Every row gives one point. To make a cloud, some directions were put in groups of two or more. Within a group, all points are equally far from the middle, so they leave a hole (a ring in 2 directions, a hollow ball in 3). The other directions are filled evenly. Then the cloud was stretched, turned, moved and blurred a little. Count the holes, and give their numbers of directions, smallest first.
In the rows, zero is written as 100.

Cloud, 19 rows:
119 106 50

121 104 51

126 131 95

41 67 89

55 154 87

106 71 53

88 31 101

133 123 76

71 86 130

104 91 41

69 77 129

102 31 92

99 125 35

83 48 136

58 88 121

82 79 39

80 42 83

112 33 87

127 131 78
Holes: 1 (2)

Cloud, 30 rows:
99 109 104 133

147 97 108 93

108 122 41 162

65 62 49 111

102 90 159 85

56 153 99 129

92 95 71 79

75 184 127 111

66 119 46 113

141 64 84 131

28 166 104 89

120 53 61 88

106 80 151 58

141 127 88 125

30 57 93 96

117 132 118 112

108 113 117 118

59 98 87 81

68 32 93 82

47 195 87 94

114 39 113 123

97 99 76 151

60 107 46 123

52 100 97 75

41 83 78 146

97 130 90 138

77 57 93 152

21 108 110 85

91 88 88 147

123 101 136 90
Holes: 1 (2)

Cloud, 49 rows:
75 45 90 130 132 108

98 84 134 93 52 106

105 120 29 138 37 138

97 22 107 89 47 73

126 39 147 96 96 114

88 102 136 125 62 108

74 93 89 100 25 76

103 90 118 45 35 62

131 85 73 135 73 97

148 106 89 99 126 117

127 101 160 44 56 95

68 12 143 89 56 55

107 93 104 153 111 67

66 123 94 78 38 76

130 45 127 121 80 106

106 176 69 104 90 129

81 105 161 62 106 88

98 143 75 192 142 151

110 166 79 105 54 94

106 118 94 63 7 107

94 144 68 90 46 105

140 90 86 77 62 86

76 108 144 49 58 57

120 147 146 54 53 129

73 67 47 74 47 76

116 37 79 82 21 60

124 93 67 136 80 47

113 42 96 93 112 112

102 100 145 129 102 101

117 140 42 121 69 118

65 107 92 50 69 71

108 115 43 144 28 132

110 125 139 88 128 66

147 120 79 134 134 150

85 54 163 85 83 63

123 110 117 86 89 52

120 61 106 140 119 90

77 152 89 69 26 109

93 96 143 45 67 63

155 111 61 101 94 100

121 84 128 104 109 61

127 59 89 83 27 55

148 122 140 43 116 93

71 124 92 125 97 102

119 93 84 139 96 58

61 114 23 133 32 104

134 160 154 104 141 139

68 96 112 57 90 102

103 75 89 103 93 101
Holes: 0

Cloud, 53 rows:
75 102 89 135 27 117

130 79 157 75 70 132

116 101 44 51 71 133

83 129 29 90 52 79

86 111 155 77 154 33

130 85 76 89 68 46

108 138 87 87 102 76

148 144 115 64 120 59

83 81 170 97 67 87

75 95 77 111 106 115

182 51 121 105 111 91

54 80 108 96 151 125

105 109 85 179 93 77

142 72 108 117 156 114

99 88 102 75 87 30

92 136 92 76 64 94

133 84 61 172 67 79

132 97 145 68 38 112

142 84 127 84 95 63

54 88 133 58 133 108

150 64 76 98 146 78

111 87 124 164 109 121

72 148 74 123 45 155

133 47 108 88 128 113

127 83 53 54 83 25

118 80 65 68 62 34

49 123 76 123 129 85

134 83 101 133 114 32

145 101 65 91 169 97

108 95 135 149 143 113

69 135 70 149 81 106

148 59 92 135 75 120

128 116 140 101 129 63

99 132 90 86 57 73

116 63 101 121 92 85

81 117 35 77 92 132

128 71 75 157 76 101

124 100 181 142 115 124

91 146 31 80 118 69

91 123 103 88 43 56

130 89 178 142 95 71

129 109 53 119 139 76

96 37 116 131 86 117

167 83 128 100 102 11

139 97 64 83 40 62

148 77 93 36 67 114

78 111 107 89 152 106

46 106 110 175 85 113

73 104 90 190 83 66

117 96 92 142 99 110

143 121 109 45 72 134

91 96 18 76 72 50

129 42 134 41 77 65
Holes: 0

Cloud:
112 79 118 111 127 132 48 116

50 59 144 115 112 119 96 67

99 107 80 30 50 113 81 111

50 90 64 55 79 84 74 82

43 127 99 67 107 133 80 130

149 81 97 52 87 59 102 85

100 90 118 105 99 32 75 40

119 79 100 139 83 125 83 66

90 110 70 114 122 146 105 116

81 72 100 167 83 102 86 115

61 19 106 60 68 84 95 135

107 122 66 99 75 108 66 79

46 58 135 63 127 76 89 60

44 97 151 129 83 39 127 82

114 103 109 122 134 100 95 155

123 91 131 96 64 75 154 98

74 57 118 165 117 46 123 89

53 73 79 136 88 84 123 115

123 127 89 38 130 93 96 97

100 103 146 57 127 87 95 64

94 25 109 34 67 88 104 81

64 105 139 159 109 46 112 104

75 104 123 84 81 90 27 77

75 69 91 153 131 62 134 113

134 131 105 81 60 109 86 51

96 149 123 98 116 135 89 69

80 64 92 59 108 136 138 116

109 71 96 89 67 112 76 39

8 64 112 85 108 94 77 129

98 74 93 106 116 123 66 165

44 100 155 103 76 50 141 71

122 100 115 98 47 119 127 119

78 90 143 66 5 87 100 100

91 64 110 25 65 127 74 75

97 120 102 153 149 60 112 75

134 112 82 85 157 85 90 120

70 45 123 109 94 130 108 154

138 81 115 78 78 57 122 35

131 83 144 87 43 68 112 71

136 96 92 107 92 88 44 102

35 91 102 39 44 94 68 91

123 68 110 127 134 87 130 46

148 106 100 141 117 71 118 77

68 106 65 71 77 94 57 138

91 80 103 127 74 91 39 81

87 115 133 86 76 48 111 24

125 97 101 142 113 138 97 130

77 97 128 128 72 33 60 98

57 79 84 34 97 80 81 54

74 111 164 68 83 99 130 98

75 119 133 48 98 143 73 85

80 75 112 61 138 117 114 51

98 100 110 115 131 86 94 164

131 82 110 89 35 88 96 120

113 94 129 70 79 46 86 32

87 100 89 114 109 24 68 112

44 60 97 141 78 60 83 79

86 68 120 134 51 81 53 112

50 93 154 56 72 101 82 137

64 68 133 35 109 82 137 86

114 75 80 109 54 120 117 116

36 98 103 99 105 104 54 158

102 39 70 98 144 96 81 121

74 123 93 98 141 52 59 126

88 25 122 57 103 101 84 74

89 80 104 97 117 72 163 123

110 48 107 103 161 69 85 89

47 118 156 104 55 95 118 116

106 90 81 127 93 25 108 108

89 112 151 78 27 106 109 64

145 67 114 99 79 55 128 57

115 60 130 102 114 95 144 45

77 57 110 107 145 119 61 83

110 146 88 121 116 93 122 116

13 86 106 79 117 109 92 110

115 115 67 77 98 111 41 96

72 62 102 43 40 71 138 58

48 49 138 39 102 91 118 80

46 101 98 81 127 25 73 97

107 77 147 82 96 89 54 103
Holes: 3 (2, 2, 4)

Cloud:
132 86 105 119 109 120 133 77 84

107 106 44 138 109 122 110 103 143

85 35 95 125 74 136 78 67 107

138 135 111 95 89 114 96 93 123

81 107 73 108 125 106 97 135 128

85 85 84 71 144 91 104 85 94

81 59 125 70 90 83 107 57 105

90 55 64 89 113 97 137 102 103

82 78 50 108 79 149 105 63 138

104 76 120 89 81 121 49 50 112

74 108 103 134 72 94 69 130 84

95 89 110 48 84 44 98 94 102

83 130 124 112 92 88 149 102 90

104 96 118 109 106 100 102 131 148

94 110 45 126 122 102 108 121 98

60 84 95 88 130 105 109 155 134

77 52 69 121 118 127 89 80 73

101 99 121 108 76 77 75 115 147

103 69 36 138 76 104 119 125 70

77 92 107 98 97 93 95 40 48

97 49 87 96 97 164 96 68 80

52 73 116 112 65 88 69 94 73

125 87 53 97 62 89 126 84 86

96 126 86 119 97 135 126 48 100

119 51 76 134 51 152 149 85 112

45 70 87 93 94 132 94 78 88

105 92 143 129 82 127 127 112 113

67 77 139 81 99 109 119 65 76

86 69 5 96 104 98 94 88 118

111 94 72 153 125 128 123 106 83

51 115 95 133 97 99 136 124 132

81 62 34 109 86 123 114 47 129

83 32 60 111 79 129 127 89 79

115 144 179 93 89 104 82 100 103

100 83 130 94 95 72 93 74 45

109 116 89 78 70 137 113 106 143

138 117 96 112 55 76 113 74 134

53 85 157 141 95 138 92 110 104

119 94 53 127 82 151 127 123 153

116 138 158 81 109 83 93 116 133

80 91 132 43 127 100 56 66 106

86 110 79 75 78 99 60 64 134

107 53 103 95 93 87 85 34 85

99 65 24 121 79 140 73 86 146

118 93 111 73 60 127 98 123 95

71 101 85 81 129 87 118 117 88

80 72 121 91 43 115 130 104 87

127 68 71 73 67 136 72 80 94

107 119 65 121 46 136 86 69 111

105 130 90 88 108 70 84 135 109

74 76 104 57 77 80 62 122 106

158 80 52 79 113 89 88 102 120

108 147 104 131 71 77 111 98 98

92 49 96 88 87 57 103 129 116

96 126 57 92 122 66 75 109 139

98 55 137 93 78 165 107 81 88

97 87 108 96 133 118 72 122 91

117 55 58 89 82 146 70 51 116

103 61 63 47 85 122 87 109 130

152 91 92 101 76 79 107 80 77

117 67 24 86 66 69 68 74 117

102 111 84 154 85 71 119 108 93

120 49 92 80 112 87 95 55 97

130 108 91 121 113 113 136 80 122

127 62 107 78 70 121 76 112 80

86 87 115 63 70 117 54 75 127

67 114 102 98 96 81 95 154 93

114 70 78 128 33 111 92 91 151

91 42 54 115 84 129 109 43 102

64 127 80 110 109 44 99 112 114

82 135 83 110 113 79 139 127 106

116 93 97 84 50 130 95 96 80

83 80 121 106 81 121 154 110 90

103 99 73 112 81 99 66 128 139

55 108 76 61 122 71 78 71 126

67 101 129 80 111 136 145 138 110

62 81 108 65 95 134 95 73 132

53 101 65 133 92 126 93 100 119

87 65 107 81 73 156 92 77 133

87 81 163 107 60 115 73 56 97

41 80 115 114 114 124 79 90 102

46 116 98 99 138 65 98 108 112

42 121 140 105 80 127 145 104 113

90 92 78 116 129 79 108 103 149

100 50 63 135 94 99 86 33 66

68 74 53 111 70 101 113 51 110

50 95 88 124 118 117 80 109 84

82 115 108 106 82 129 59 86 125

75 102 94 105 110 89 106 114 57

90 139 155 92 95 77 106 112 52

118 73 110 36 119 77 73 85 123

102 49 42 115 120 123 117 122 110

54 103 97 124 113 67 112 93 129

142 59 63 71 112 105 102 42 117

68 104 38 127 88 99 94 67 120

129 76 80 149 48 113 91 70 129

108 64 118 60 69 96 62 86 93

62 86 161 122 103 112 127 140 51

128 97 102 136 72 84 125 114 103

91 121 85 134 96 128 149 104 88

94 119 52 130 72 142 121 132 137

126 84 131 67 118 62 106 111 117
Holes: 2 (3, 3)
